Each row of a before or after table is a point. One or more steps were done to the points. Then noise was added and the rows were shuffled. The steps act on how far a point lies along the listed directions, d1 being the first. Write out the steps. A step turns or swaps two directions, mirrors them in a line or flattens them onto one, adds a multiple of one to another, or multiplies one. Angles are multiples of 10 degrees, from the lower direction toward the higher: turns from -170 to 170, lines from 10 to 170 but not 90. Use the fewest steps. Two steps may share a direction if one is a turn and the other turns, adds or multiplies; they go together, in the order done. Otherwise the lowest direction goes first.

Directions:
(1): 26; -52; -47
(2): 6; -49; 57
(3): 70; 24; 13
Before (10 x 3):
60; -16; -65
-42; -17; 62
79; -21; -24
-25; 24; 65
-8; -2; -35
5; 27; -18
-21; 29; 28
5; 81; -50
-48; 49; -3
29; 20; -14
After, 10 rows:
11; -29; 24
98; -75; 12
-64; 87; 11
47; -90; -15
-22; -49; 30
54; 0; -9
-62; 74; 44
48; -35; -37
31; -31; 9
-10; 36; 19
Steps: turn d2 and d3 by -120 degrees; add 1.5 times d3 to d1

Directions:
(1): 74; 7; -29; 10; 30; 62
(2): 31; -69; -5; -66; 16; -29
(3): -38; 30; 34; -60; 45; 46
(4): -45; -22; -63; 25; 64; -8
Before:
-76; 17; 83; -43; -31; 3
-49; 36; 37; 22; -31; -8
-39; -43; 63; -98; 3; -28
54; -34; -41; -29; 55; 28
-46; 65; 12; 16; 44; 58
24; 61; 40; 8; -26; 3
67; 45; 23; 35; -34; -10
49; -1; -37; 34; 3; 33
-49; -8; 39; -59; 15; -13
-16; -22; -62; -63; 105; 39
-63; -23; -11; 6; 9; -23
After, 11 rows:
-12; 11; -35; -9; 91; 5
38; -9; -18; -34; 37; 52
-74; -31; -13; 67; -44; -59
74; 26; 5; 5; -10; 47
-51; 41; 25; 100; -81; -33
-17; 9; 15; 59; -58; -45
-18; -10; 43; -17; -53; -28
-11; -9; -46; 12; 59; -31
-45; -30; -7; -2; 9; -50
64; -81; -36; -3; 5; -45
115; 4; 6; 7; -86; 0
Steps: add -0.3 times d1 to d2; turn d2 and d4 by -150 degrees; multiply d3 by -1

Directions:
(1): -45; 64; 15; -72; 18; 59; -9; 21; -30
(2): -21; 12; -11; 12; -22; 39; 104; -55; 17
(3): 17; 29; -71; -26; 41; -32; -22; -79; -24
(4): -108; -7; 22; 42; 6; -27; -29; -35; -9
(5): 25; -55; 37; 14; 47; 77; -28; -48; -15
(6): 7; -32; 19; -15; -32; -25; 29; -2; -113
Before, 8 rows:
-58; 23; -6; -31; -1; 35; 44; -20; -22
80; 39; 29; -37; -58; 19; 57; 54; 19
45; 31; 33; -60; 29; 112; -30; 58; 23
-4; 29; 10; 13; -28; -59; -2; 22; 26
10; 11; -20; -54; 63; 40; -59; -49; -90
10; -9; 24; 16; 27; 65; 31; -65; -20
72; 31; -35; -36; 20; 11; 11; 14; 95
-30; -3; -4; 40; -60; -75; 49; 0; 58
After (8 x 9):
-40; 9; 12; -34; 17; 11; -55; 50; -15
-19; 32; 18; 17; -43; -51; 25; 2; 19
-37; 9; -12; -27; 51; 66; -1; -76; -55
47; 38; -59; -34; 36; -13; -19; -24; 76
-16; -22; 12; 37; -53; -105; -14; 45; 30
101; 55; -13; -61; -19; -14; 2; 24; 6
43; -24; 29; 2; 51; 34; -60; -6; -37
63; 57; -17; -75; 43; 126; 7; 4; 46
Steps: add -0.3 times d1 to d6; multiply d2 by -1; turn d3 and d4 by 40 degrees; add -0.3 times d5 to d4

Directions:
(1): -32; 89; 37; -55; 8; -6; 68; 20; 0; -56; -10; 26; 51; 34
(2): -1; -48; 35; -41; 8; -131; 25; -18; 42; -7; -11; -7; -21; -21
(3): 17; -19; -66; -57; -81; 8; 33; -43; -9; 7; 37; 26; 54; -57
(4): 4; -54; 45; -40; 30; 19; 53; 23; -65; 97; -9; -5; 30; 22
Before, 9 rows:
-22; 56; 81; 1; 20; -20; -8; 4; -14; -56; -13; -17; 5; 32
42; -42; -64; -27; -48; 139; 13; -6; -80; 68; 34; 5; 32; -40
23; -94; -57; 21; -35; 98; -22; -7; -64; 93; 30; 22; 1; -38
15; 22; -73; 17; -97; 4; -8; -18; 40; -69; 48; 40; 16; -35
-7; 18; 23; -30; -16; -68; 31; 12; -5; -40; -13; 31; 17; -24
-29; 40; 40; -41; -8; -59; 55; 14; 9; -21; 3; 42; 25; 16
13; -4; 41; -7; 16; -90; 39; -22; 12; -36; -8; -5; 17; 15
5; 26; -12; -23; -30; -56; -6; -12; 37; -18; -32; 6; -2; 7
-21; 33; 26; -16; -3; 4; 16; 11; -5; -25; 29; -11; -1; 5
After:
17; -14; 29; 3; 15; -84; 27; -24; 10; -29; -3; -11; 7; 9
11; -102; 4; -46; -8; 78; 57; 14; -103; 139; 15; 28; 44; -10
-14; 23; 13; -3; -8; 5; -1; 7; 1; -20; 33; -15; -14; -3
-12; 53; 53; 32; 9; 7; -41; -2; -12; -54; -6; -23; -9; 24
-15; 1; 27; -22; -10; -60; 33; 9; 5; 8; 6; 31; 6; 3
-3; 1; 9; -15; -22; -79; 9; 3; 6; -40; -8; 25; -2; -35
8; 38; -34; -4; -42; -69; -32; -21; 66; -55; -29; 8; -20; -8
12; 65; -109; 50; -126; -57; -57; -52; 125; -178; 55; 44; -21; -67
37; -83; -7; -87; -19; 105; 80; 8; -114; 126; 21; 4; 60; -24
Steps: multiply d1 by 0.4; add 0.5 times d3 to d2; multiply d4 by 2.5

Directions:
(1): 0; -41; -67; 25; -22; -48; -3; -85; -15; 40; -60; 15; -26; -61; 67; -61; 4; 21; 37; -19
(2): -21; 0; 80; -15; 9; -100; -38; -13; 19; -15; 1; -68; 73; -54; 27; 2; -13; -62; -2; -22
(3): -28; 61; 4; -8; -117; 37; -2; -39; -80; -23; 19; 18; 58; 10; -21; -27; -17; -20; 25; -51
(4): -5; -1; -5; 115; -33; 22; 19; -4; 20; 38; 75; -111; -13; 6; 15; -10; 2; 30; -23; -20
Before, 12 rows:
-26; 9; 96; -79; 33; -96; -50; 30; 20; -65; -36; -3; 93; -38; 29; -2; -35; -82; -19; -6
34; -39; 69; -92; 125; -107; -36; 33; 7; -24; -84; 67; 9; -69; 3; 47; -31; -42; 13; 39
-7; 10; -47; 106; -68; 36; -7; -62; -30; 47; 47; -51; 6; -2; 34; -39; 13; 16; 22; -48
12; -32; -109; 87; -11; 50; 99; -64; 10; 24; -32; -3; -87; 4; 10; -35; 25; 107; 7; 2
-15; 29; -3; 59; -68; 77; 1; -7; -46; -7; 63; -12; 8; 61; -51; 4; -20; 27; 2; -16
-14; -2; -21; 45; -62; 8; -4; -33; -10; 25; 24; -39; 0; -7; 5; -38; 4; 23; 19; 0
11; -48; 50; -10; 110; -54; -30; 31; 66; 16; -10; -16; -32; -61; 25; 14; 17; 7; -19; 41
29; -73; -62; 66; 94; -27; 24; -28; 70; 46; -50; -12; -120; -29; 64; -21; 32; 84; 21; 24
-8; 25; -2; 8; -25; 58; 15; 7; 3; -1; 41; -15; -2; 4; -19; 10; 11; -4; 19; -11
6; -4; -1; 26; 24; 16; 4; 23; 38; 6; 28; -17; 13; -7; -6; 19; 2; -7; -68; 9
12; -29; 23; -35; 105; -39; -1; 31; 69; -23; -54; 37; -13; -28; -1; 23; 5; -14; 13; 1
31; -78; -61; 73; 77; -5; 39; -21; 36; 19; -22; -55; -116; -85; 62; -40; 20; 98; -21; -4
After, 12 rows:
-10; -10; -41; 14; -17; -19; 11; -64; -10; 4; -71; 48; -3; -49; 30; -47; -8; -5; 63; -57
-12; 23; 30; 16; -28; 34; -3; 40; 11; -7; 52; -44; 18; 36; -38; 7; 1; 3; -12; 14
3; -18; -28; 52; -1; 3; 7; -16; 31; 32; 3; -21; 2; -31; 21; -7; 1; 8; -47; -3
16; -19; -34; -41; -16; -52; -13; -83; -87; 14; -100; 106; -8; -82; 31; -44; -29; 2; 60; -18
6; -11; 5; 3; 42; 24; 8; 25; 47; 2; 20; -24; -11; -16; 1; 14; 18; -8; 5; 17
-28; 55; 18; 49; -78; 38; 66; -31; -27; -39; 39; -66; 42; 21; -48; -6; 6; 29; -12; -35
7; -34; 36; 30; 70; 2; -14; 49; 37; 0; 46; -33; -12; 39; -38; 51; -4; 14; -25; 43
4; -18; -19; -35; 19; -27; -13; 11; 3; -26; -68; 70; -4; -14; 37; -33; -20; -6; -6; 12
-2; 48; 49; 60; -7; 72; -14; 53; 13; -4; 104; -54; 42; 55; -39; 47; 9; -16; -23; -14
-15; -12; -27; 47; -43; -1; -19; -82; -40; 38; -9; 8; -14; -75; 53; -71; 4; 36; 27; -28
-27; 51; -10; 74; -133; 26; 13; -94; -68; -6; 23; -46; 22; -18; 27; -63; -4; 26; 52; -83
-19; 42; -4; 78; -107; 55; 31; -58; -84; -33; 46; -75; 7; -59; 14; -65; -16; 44; -3; -96
Steps: turn d3 and d4 by -20 degrees; turn d1 and d3 by 110 degrees; multiply d2 by 0
